Each row is a point. Each copy is the shape, with its points in the same order, stretched, turned, moved and blurred by noise. Some copies are also mirrored. Which?

Shape (7 x 2):
[[ 0.6 -4.8]
 [ 1.1  2.5]
 [-3.6  4.9]
 [ 0.3  4.5]
 [ 2.5 -3.1]
 [-2.3  3.2]
 [-3.9 -4.8]]
Copy 1 (7 x 2):
[[-2.1 -7.0]
 [ 0.7  1.8]
 [-2.8  4.2]
 [ 1.1  3.7]
 [ 0.8 -4.6]
 [-2.4  2.1]
 [-6.1 -6.3]]
Copy 1 is: only turned
Copy 2 (7 x 2):
[[-1.8 -7.2]
 [-2.8 -0.5]
 [ 2.1  2.7]
 [-2.4  1.8]
 [-4.3 -5.1]
 [ 0.9  0.9]
 [ 3.6 -6.7]]
Copy 2 is: mirrored
Copy 3 (7 x 2):
[[ 5.8 -1.2]
 [-2.7 -0.3]
 [-5.3  3.9]
 [-5.1  0.6]
 [ 3.7 -2.9]
 [-3.5  2.6]
 [ 4.8  2.3]]
Copy 3 is: mirrored

Shape (9 x 4):
[[ 7.4 -1.3  0.2  0.4]
 [ 3.9 -1.6  0.6 -1.5]
 [ 0.6  0.7  1.3  7.9]
 [-2.3  0.1  1.4  7.5]
 [ 0.0  2.4 -5.7  0.5]
 [-4.1  3.1 -0.3  3.5]
 [ 4.8 -4.6  2.7 -1.2]
 [-2.1  0.6  2.9  8.7]
 [ 3.6  5.5 -2.5 -2.7]]
Copy 1 (9 x 4):
[[ 5.6 -4.1 -3.5 -0.7]
 [ 3.6 -2.3 -0.5 -2.1]
 [-0.6  2.0 -5.4  3.6]
 [-2.6  3.3 -4.1  2.9]
 [ 0.2 -3.1  4.1  5.2]
 [-2.3  4.0  1.9  3.7]
 [ 3.7 -2.5 -3.6 -5.2]
 [-2.4  4.6 -5.6  2.7]
 [ 5.3 -0.6  4.8  3.5]]
Copy 1 is: mirrored
Copy 2 (9 x 4):
[[ 6.9 -5.4  0.3 -0.8]
 [ 3.5 -3.4  1.0 -2.5]
 [ 1.3 -1.5 -0.4  8.5]
 [-1.8 -0.6  0.1  8.3]
 [ 0.1 -2.1 -6.6  0.2]
 [-2.3  2.8 -2.0  4.6]
 [ 3.1 -5.2  4.4 -2.5]
 [-0.6  0.6  1.3  9.7]
 [ 5.6  1.3 -5.1 -2.6]]
Copy 2 is: only turned
Copy 3 (9 x 4):
[[ 1.5  3.0  3.4 -3.0]
 [ 0.9  1.0  0.3 -2.4]
 [-1.5  1.3  2.2  6.3]
 [-1.1 -0.6  0.8  6.7]
 [-5.4  2.2 -2.8 -0.2]
 [-2.5  0.7 -4.3  5.1]
 [ 3.4 -1.2  3.4 -2.0]
 [ 0.0 -0.2  1.2  7.8]
 [-0.1  6.6 -4.6 -2.0]]
Copy 3 is: mirrored

Shape (11 x 6):
[[ -2.6  -2.3  -6.2   0.0   3.3  -4.2]
 [ -3.0  -3.3   4.9   0.8  -3.2   0.0]
 [ -2.3   2.0  -2.7  -0.5  -0.5  -3.5]
 [ -1.7  -0.8   4.9  -4.4  -4.6  -3.6]
 [ -0.8   3.2   2.4   0.0   1.3  -3.4]
 [ -2.4  -1.3  -0.7  -2.8  -2.0   4.5]
 [ -4.1  -1.3   4.7  -2.9  -4.0   4.1]
 [ -1.0  -2.0 -15.2  -5.0   1.7   1.0]
 [ 11.6  -0.2   3.1  -1.5   3.2  -3.5]
 [ -0.9   0.0   1.0   0.3  -2.7  -3.6]
 [ -4.1   0.7   5.3  -6.3   3.7  -2.8]]
Copy 1 (11 x 6):
[[-3.2 -4.9  0.1  5.0 -1.6 -2.0]
 [-1.9  2.3  4.0 -0.7 -3.5  3.4]
 [-0.4 -2.0 -2.7  2.7 -3.7 -0.3]
 [ 0.6  3.5 -0.3 -2.4 -6.7 -1.3]
 [-0.9 -2.9 -1.4 -1.6 -2.4  1.1]
 [-2.1  3.5  0.0  2.3  0.5  0.9]
 [-3.2  5.5  1.2 -0.4 -2.1  3.6]
 [-1.7 -1.1 -3.7  9.6  1.0 -7.6]
 [ 5.2 -6.0  2.0 -5.1  1.2 -6.6]
 [ 1.5 -0.7  0.6  0.8 -4.7  0.2]
 [-7.6 -0.2 -2.0 -4.4 -2.8  0.6]]
Copy 1 is: mirrored
Copy 2 (11 x 6):
[[  1.3   0.8  -0.6  -1.6  -7.2  -5.7]
 [  3.0   0.0   6.3   1.5   1.6  -1.0]
 [  1.8   2.2   0.4  -2.3  -4.0   0.4]
 [  1.9  -3.0   6.6  -2.1   0.2   4.1]
 [  1.6   2.0   1.1  -4.8   1.6   1.5]
 [ -3.1   1.6   3.5   3.8  -1.5   0.6]
 [ -1.4   1.3   7.7   3.1   1.6   2.2]
 [ -5.1   0.7  -4.4   3.7 -13.9  -2.9]
 [ -0.7  -8.8  -5.8  -4.0   6.8   3.3]
 [  3.6  -0.2   2.1  -1.3  -1.0   1.1]
 [ -2.3  -1.4   6.7  -6.3   0.9   0.7]]
Copy 2 is: only turned
Copy 3 (11 x 6):
[[-5.8 -0.2 -3.4 -3.7 -3.1 -6.1]
 [ 1.6 -1.6  6.4 -3.9 -2.6 -1.5]
 [-3.6  2.6 -0.7 -3.0 -2.2 -2.1]
 [ 3.0  3.8  3.3 -6.1 -2.1 -2.0]
 [-0.9  2.5  1.3 -1.2  1.1 -2.4]
 [ 0.9 -3.9  2.1 -3.4 -3.4  2.7]
 [ 2.9 -2.6  5.9 -5.0 -1.8  2.9]
 [-6.0 -2.2 -9.5 -3.6 -7.7 -0.6]
 [ 7.4  1.5 -1.6  4.4 -0.3 -4.8]
 [-0.7  2.4  2.4 -2.4 -2.8 -2.7]
 [ 1.1  1.6  0.0 -7.1  3.7 -3.3]]
Copy 3 is: only turned
Copy 4 (11 x 6):
[[ 3.8 -1.9 -5.0 -3.1 -0.4 -2.8]
 [-2.5  0.1  3.4  0.9  0.6 -2.2]
 [-0.2  0.4 -4.2  0.3  3.1 -2.8]
 [-2.3  6.0  2.4  1.5  2.4 -2.4]
 [ 0.1  0.4 -1.1  2.0  5.9 -2.2]
 [-6.0  1.9  0.2 -3.6  2.2  1.3]
 [-7.5  3.2  4.0 -1.6  3.0 -0.7]
 [-1.1  1.1 -9.5 -8.3 -1.4  2.4]
 [ 4.9  3.0  1.5  2.3  3.1  8.2]
 [-0.2  0.9 -1.4  2.4  1.2 -2.2]
 [-1.1  5.2  3.2 -2.9  8.1 -2.8]]
Copy 4 is: only turned
